Every row gives one point. Any point is a mix of the corners, with weights that add up to 1. It lies inside the corners' shape when no weight is negative. Is each point inside? If not, which corners have a negative weight?
(in the rows, 128 means zero)

Corners:
(1): [102 112]
(2): [140  87]
(3): [ 98 184]
Points:
[ 86 155] => outside (2)
[122  89] => outside (3)
[ 81 202] => outside (2)
[101 151] => inside

Corners:
(1): [ 62  62 169 113  83 204 145  71]
(2): [212 176 154 121  94  58 114 157]
(3): [136 147 152 127  97  96  56 197]
(4): [ 52  97 134 121 109 121 163 128]
(5): [195 127 121 143 169  96 108 180]
(6): [171  88 100 101 109  66  89 136]
(7): [ 63  54 217  47 147 161 173  46]
(8): [ 56 115 121 103 134 166 121  49]
(9): [158  90 139 176 149  40  90 139]
Points:
[107 104 149  89 116 146 161  96] => outside (3, 9)
[125 114 114 140 106 111  87 155] => outside (2, 7)
[141 119 143 132 122  90 103 132] => inside
[109 102 151  98 110 147 127 113] => outside (9)
[202 171 176 114 105 100 144 209] => outside (6, 8, 9)
[ 75  98 158  84 120 154 139  87] => outside (9)
[122 128 155 123 127 125  92 129] => outside (4, 6)
[ 75  60 143 111 138 163 151  85] => outside (2, 3)
[103 114 142 115 115 116 134 117] => inside

Corners:
(1): [133  93 124 126 178 163 147 125  64 168 119 191 172 139 136 166 166 233]
(2): [ 97  42  70  80 151  98 123  92 112 112 116  97 127 169 110 125  87 174]
(3): [140  86 163 124 167 157 141 136 110 184 210 147 208 100 150 170 134 124]
(4): [ 57 147 131 194 192  98 202  96 127  93  94 100 185 179 128 120 105 158]
(5): [ 65 177 111 180 158  42 144  71 102 129 153 187 171  94 199  59 165  70]
(6): [106 174  77 203 112  83 138  65 159  92 136 113 135 158  94 130 166 133]
(7): [124  44 101  86 158 106 167 100 115 113  74 141 158 218 131 144 181 129]
(8): [ 50  82 105 240 182  73 143 127 124  45 159 126 160 115 114  78 204 124]
(9): [146 119 125 214  91  94  98 132 150 127  39  51 140 117 121 105 130 101]
(10): [115  63  71 104 132 126 154 142 111  92 100 173 202 116 212 170 142 189]
(11): [175 107 140  84 156 124 156 183 122 141 102 166 112  68 136 168 105 121]
(12): [ 93  89 128 137  68 162  76 178 166 196  40 125   7  90 119 214  84  73]
(13): [123 110  89  86 203 193 120  97 105 125 115 150 157 136 174 141 155 126]
(14): [113  93 198 140  52 189  50 176 163 110  55 134  86  90  92 160  97  91]
(15): [168  73 144 175 143 167 131 113  95 146 159 224 128 117 145 156  94  94]
(16): [117  97  67 157  71 152 126 188 159 159  16  87 140 152  40 128 102 125]
(17): [117 109  94 134 113 126  48 152 104 130  35 113 148 128  85 208  99  66]
(18): [120  60 132  88 185 147 163  64 128 166 107 161 167  67 113 170 131 146]
(19): [116 105 106 106 133 165 190  76  47  97 124  99 157 124 140 145 169 125]
Points:
[115  75 112 148 129 153 142 105 116 138 124 153 150 115 136 132 176 140] => outside (2, 4, 11, 17)
[ 98 104 104 145 125 130 124 136 114 103  85 147 116 141 122 138 138 127] => outside (3, 9, 18)
[118 100 112 150 127 133 125 135 125 134  84 130 138 127 117 151 117 117] => inside
[120 100 108 136 139 140 120 127 119 137  98 135 150 126 120 153 126 116] => inside
[134  98  99 123 146 161 128 123 104 141 118 164 145 121 123 187 148 115] => outside (2, 4, 5, 9, 14)
[112 102 115 155 134 123 120 132 133 127  99 137 143 124 117 146 131 126] => outside (19)
